Every row gives one point. The window is the flat piece filled in between its corners: a triangle in 3 columns, a solid with four corners in 4, and so on. A path goes straight from each point to the next, and from the last back to the first. List the points from which the path goes on through the window.
In the rows, zero is written as 128.

Window (4 x 4):
[[166 132  94  56]
 [107 110 180 182]
 [ 78 158 122 148]
 [146 123  70 103]]
Path:
(1): [ 93 104 128 113]
(2): [ 46 139 144 116]
(3): [132 149 143 194]
(4): [155 159 140 171]
(5): [ 85 116 138  99]
(6): [121  96 115  83]
(7): [162 205 113 102]
(8): [ 92 176 132 199]
Through the window after points: none

Window (6 x 6):
[[102 109 171 134  38 114]
 [132  89  97 177 175 122]
 [ 87  93 106 142 152 136]
 [127 165  70  95 129   7]
 [103 178 142 149 136 164]
 [133  93 154 114 107 129]]
Path:
(1): [118  95  65 144 150 129]
(2): [141  97 157 196 177 110]
(3): [ 76 150 141 136 139  97]
(4): [166  76  84 143  60 127]
(5): [182  97  29 155 107  70]
(6): [ 98 137 137 119 155  86]
(7): [121 162 136 126 158  99]
(8): [ 80 166  80 160  57 174]
(9): [161  73 115 137 100 186]
(10): [ 93 124 157 119 136  79]
(11): [117  98 179 164 132 125]
(12): [138  99 103  82 101 126]
(13): [105 134  78 125 122 136]
(14): [104  66 163 143 154  97]
(15): [110  98 159 156 153 126]
(16): [131  92  70 165 115 143]
Through the window after points: 1, 5, 7, 9, 11, 13

Window:
[[115  80  49 124 165 192  69 159]
 [142 231 183 137 170 194 130 143]
 [ 93 119 109 138 190 142 134 148]
 [ 92 150 148 104  96  66 121 116]
 [116 142 149  98 176 163 148 112]
 [160 132 152 152 141 158  73 144]
 [ 76 112 154 118  88 169 158 131]
 [108 128 128 159 159 129  22  99]]
Path:
(1): [ 94 133 140  97 188 135 127 165]
(2): [ 64  87 163 101 150 190 100 162]
(3): [114 152 129 125 103 141 165 125]
(4): [107 139  91 160 128 145 109 123]
(5): [125 116 172  89 154 171  73 163]
(6): [138 109 154 109 175 164  79 194]
(7): [ 82 179 131 143  85 118 185  60]
(8): [ 98 128 137 201 167 118 149  86]
(9): [117 130 137  24 115 149  88 162]
(10): [ 54 136 141 147 200 125  49 200]
(11): [132 121 110 132 148 154 146  90]
(12): [124 166 102 130 145 120 156  95]
(13): [116 129 155 115 175 171 115 138]
(14): [108 205 195 101 136 187  76 160]
(15): [155 179 120 179 204 162 176 113]
(16): [106 116  93 181 151 151 125 107]
Through the window after points: 10, 12, 14, 16

Window, 9 rows:
[[ 69 149 147  97 142 104 120 130 126]
 [122  60 107 188 144 145 153 102 180]
 [148 163 183 113 141 128 156 201  86]
 [211  94 144 105 147 201 122 123 189]
 [ 98 137 129 157  91  64  88  71 141]
 [134  74 134 169 135 194 131  71 127]
 [ 59  70 156  95  83 148 163 104 113]
 [168 153  76 148 154 154 172 168 149]
 [118  86 138 113 134 109 138  88 108]]
Path:
(1): [101  74 100 129 128 170 117 168 143]
(2): [122 122 158 114 113 119 181  73 114]
(3): [129  83 142 154 131 154 163  87 140]
(4): [135 103 121 144 111 156  89 142 128]
(5): [113 101  89 105 116 146 135 136 119]
(6): [131 118 249 127 131 126 169 108 172]
(7): [ 88  95 155 119 125 139 176 111 124]
(8): [119 120 108  96  74 140  51 155 125]
(9): [ 98  85  77 131 125  95  97 132 143]
(10): [105 111 168 122 102 165 177 101 121]
(11): [ 98 116 150 136 121 122 155  98 152]
(12): [115  64  94 157  91 117  83  98 122]
(13): [ 95  87 117 186 123 157  94 132 139]
(14): [143 109 143 125 134 142 147  80 142]
(15): [ 69 145 182 166 106 134 194  88 170]
(16): [134  76  98  83 151 138  68 128  83]
Through the window after points: 1, 7, 9, 11, 13, 15

Window:
[[152 142 102 119 123  93  95  86 119 154  59]
 [ 91 156 121 134 190 167 184 107 172 108 159]
 [ 59 111 200 187 164 124 166  80 141 167 143]
 [145 155 159 125  44  73 142 137 146 102 101]
 [165 176 188  55 153 142 126 129 112 141 101]
 [107  92 105 102  89 149 108 178 110  83 136]
 [117  80 101 131 121 143 227 160 109 139 157]
 [186 119  92 139 127 168 113 129 130 118  70]
 [196 102 135  78 135 142 120 107  90 140 157]
 [103 105 126 169 105  86 147 136 199 178 127]
 [ 93 126 107 123 123 239 148 151  57 129 201]]
Path:
(1): [125 148 156  86 135 149 146 104 122 143 118]
(2): [102 107 106  58  68 190 144 110 122 114 161]
(3): [136 133 164 162 166 103 150 143 117 149 133]
(4): [ 72 180 190 202 167 118 140 153 103 119 144]
(5): [123  68 145  93 115 147 162  67 154 169 126]
(6): [142 104 122  40 135 185 124  41 112  82  98]
(7): [113 138 159 211 146 113 167 195 118 199 202]
(8): [107 101 141 220 118 119 101 161  75  60 180]
(9): [140 114  93  55 117 155 201 104 187 210  95]
(10): [109 135 153  84 135 157 179  90 147 162 139]
(11): [158 144 132 162 130 135 103 156  83 113 114]
(12): [156 159 149 117 157 128 142 156 145 109 129]
Through the window after points: 4, 6, 12

Window:
[[115 100 141  50 138  78 126 123 157 149 107 102]
 [156 172  57 160 178 108  73  80 139 138 143 153]
 [218 106 103 101 233 192 141 218 144 191 203 178]
 [145  92 126 137 111 152 136 114  58  58  88  99]
 [177 133 129 143 193 150 100 108 187 103 153  84]
 [157 117  92 146 111  80 156 160 106  92 106  86]
 [147  82 135 132 112  89 101 100 160 163 157  51]
 [135 151 117 189 109 157 158 151 116 132  80  80]
 [116  90 143 104 109 142  83 151 138  56 130 110]
 [ 96 126 114 151 198 132 114 135 109 134 139  89]
 [ 82  69  73  63 107  51 211 101 147 157 166 146]
 [149 157 173 163 149 132 111 123 116 108 154  91]]
Path:
(1): [163  93  98 150 157  91 121 114 158 142 151 136]
(2): [101 131 137  46 128 157 157 135 131 139 161  43]
(3): [179 136  19  55 138 130  71 102 142 112 139  96]
(4): [113  87 208 177 179 113 165 160 120 129 144 131]
(5): [159  46 170 156 186  97 123 152 141 118 176 142]
(6): [138 184  64 121 114 152 136 111 124 144 129  86]
(7): [104 183 111  85 152 128 108  98 101  92 141  31]
(8): [153  76 136 162 115 102 133 129 145 119 106 122]
(9): [120  94 144 192 164 113 147 138 128 126 102 147]
(10): [135 130  64  28 101  99 113 109 131 128 180  85]
(11): [159 132  50  70 157 158 129  96 129 109 158 105]
(12): [121  82 164 181 117  81 124 164 114 112  87 116]
Through the window after points: 1

Window, 14 rows:
[[100 141 146 100 150 172 137 170 144 101 101 123 123 135]
 [110 111 142 101 102 127 159  78 155 129 150  13 131  80]
 [178  92 117  69 132 177  86 130  85  65 143 120 175 107]
 [156  59 194 161 100 146 179 147 222  95 172 142 172 143]
 [139 139 161 135 137 151 149  99 189 161  98 164  62 107]
 [166 112  64  63 106 149 158 206 122 147 183 194 149 133]
 [136  86 117 219 121 213  92 115  98 153 137  98 206 176]
 [113  99 178 240 137 143 145  87  56 150 181  93 176 160]
 [136 171 106 195 118  77 145 160  92 159  89 101 146 138]
 [144  12 123 170 173 115 153 162 144 135  98 134 131 144]
 [183 100 128 178 135 147 176 107  73 107 141 160 105 235]
 [112  84  77 207  88 117 123 148 148 147 184 192 107 167]
 [155 120 159  99 137  63 139 168 155 161 136  88  81 149]
 [136 107 169  68  94 159 120 186 103 123  24 116 121 105]]
Path:
(1): [129  59 126 150 143 116 150 145 140 144 113 157 156 157]
(2): [135 103 121  90 113 170 119  98 159 145  93 160 181 154]
(3): [155  83 195 160 110 118 167 209 125  83 150  76  95  99]
(4): [180  91 138 178 121 170 148 186 136 136 121  94  91 120]
(5): [114 102 145 127 117 123 141 137 124 143 101 131 143 147]
(6): [ 76  95 163  94 104 131 165 113 130 149 112 161 159 141]
(7): [189 105  94 200 122 150 105 179 122 111 139 108  89 148]
(8): [148  70 136 174 137 133 142 150 136 127 139 111 113 136]
Through the window after points: 2, 6, 8

Window, 14 rows:
[[182 126  86  99 113 118 137 101  89 152 134 116  74 112]
 [ 87 121 121 103  33 161 197 179 118  75 129 107 106 177]
 [162  69  68 157 168 164 142 108  69 144 145 114 175 107]
 [106 163  52 127 100 134  99 162  96 127  94 158 148 138]
 [ 27 115 110 114 174 138 214 197 176 131 164 129  53 138]
 [105 189  86 145  74 200 140 168 140  82 148 136  68 241]
 [141 100 106 134 186 146 112  97 128  70 103  86 141  64]
 [154 143 150 183 155 123 158 138 101 115 112 135 152 104]
 [ 85 170 137 103  71 249 185 235 123  94 147 122  61 138]
 [151  61 153  98 185 160 146  65 133 142 108 168 167  71]
 [136 127 106 152 120 156 136  54 143 158 156  97 159  54]
 [103 126 133 127 162 134  90  63  52 141 168 102 143 104]
 [126  99 135 150 167 175 150  87 107 159  44  83 146  97]
 [115 107 106 164  70 147  75 200 124 130 141 128  89 176]]
Path:
(1): [ 95 167 124 156  77 174 156 119  87  94 140 193  81  85]
(2): [103 138  87 144 123 172 143  68 106 122 129 143  99  86]
(3): [138 115 124 129 162 129 127 171 129 152 133  94 144 135]
(4): [141  96 114  55 210 130  93 157 144 180 141  79 136 145]
(5): [105 129 117 198  88 177 196  85  86 104  81 136 102  88]
(6): [ 95 122  96 129 115 178 168 114 113  71  90 152  88 129]
(7): [135 127 151 118 119 134 110 180 138 164 160  89 150 121]
(8): [148 130 138  86 155 123 143  97 157 145  97 115 166 135]
(9): [127 117 120 168 138 161 153 140  94 114 136 133 119  96]
(10): [130 122  97 158 119 195 146 143  58 110 168 195  63  50]
(11): [149  81  92 122 143 114 127 116 136 154 104  42 202 197]
(12): [155 159 159  18 125 194 189 159 115 129 161  84  81 153]
(13): [112 122  90 165  97 158 138 147 108 115 124 134 106 120]
(14): [ 92  86 138 168 116 135 152  52  81  99  69 128  90  92]
(15): [144 140 109 113 164 183 118 162 120 172 137  84 161 132]
(16): [131 121 113 121 130 137 134 148 130 132 119  97 121 142]
Through the window after points: 4, 8, 10, 12, 14

Window (14 x 14):
[[ 95 107 169  49  72 160  82 100  89 122 161 125  94  83]
 [ 98 185  84 148 162  88  47 132 110 144 105 145 105 137]
 [ 90 178 189 165 113 106 145 143 175  42 175 121 131 108]
 [ 79  70 131  84 161 126 133 121 115 130  87 160 110 141]
 [134 193 165  44 159 155 142 132 156  99 168 117 133 142]
 [153 138 129  60 115  76 144 158 137 187 122 191 200 170]
 [108 179 186 108 143 149  94 108 103 141  89 120 133 179]
 [156 105  69  78  98 115  80  89 183 164 190 108 162 142]
 [103 105  55 119  94 141 158 210  91 105 220 133 139 105]
 [ 96 127  70 109 165 109 127 191 141 190  89 103 115 109]
 [104 142  98 122 117 149  65 144 125 103  70 149 129 106]
 [143  92 116 140 207 148  77 148  72  94 179  80 174  55]
 [ 72 160  46  52  89 159 229  93 165 151 146 141 109 105]
 [145 144 107 112 194 127 149 125 100 125  75  91  78 119]]
Path:
(1): [113 141  70  87 138 104 104 139  99  93  68  88 143 109]
(2): [116 144 122  83 127  94 110 140 104 125 109  97 144 126]
(3): [101 143 121 121 142 154 108 125 143 126 155 154 126 124]
(4): [134 140 110 114 133 156 150 119 141 152 137 153 120 122]
(5): [ 45 152  91  56 109 103 129 171  79  85 143  74 137 133]
(6): [ 84 136  84  88 166 108 144 152 168  39  73  71 146  84]
(7): [147 164 167 110  87 170 118 109  71 209 221 196 110 179]
(8): [114 135 153 141 137 179  97 133 147 145 130 185  92 121]
Through the window after points: 4, 8
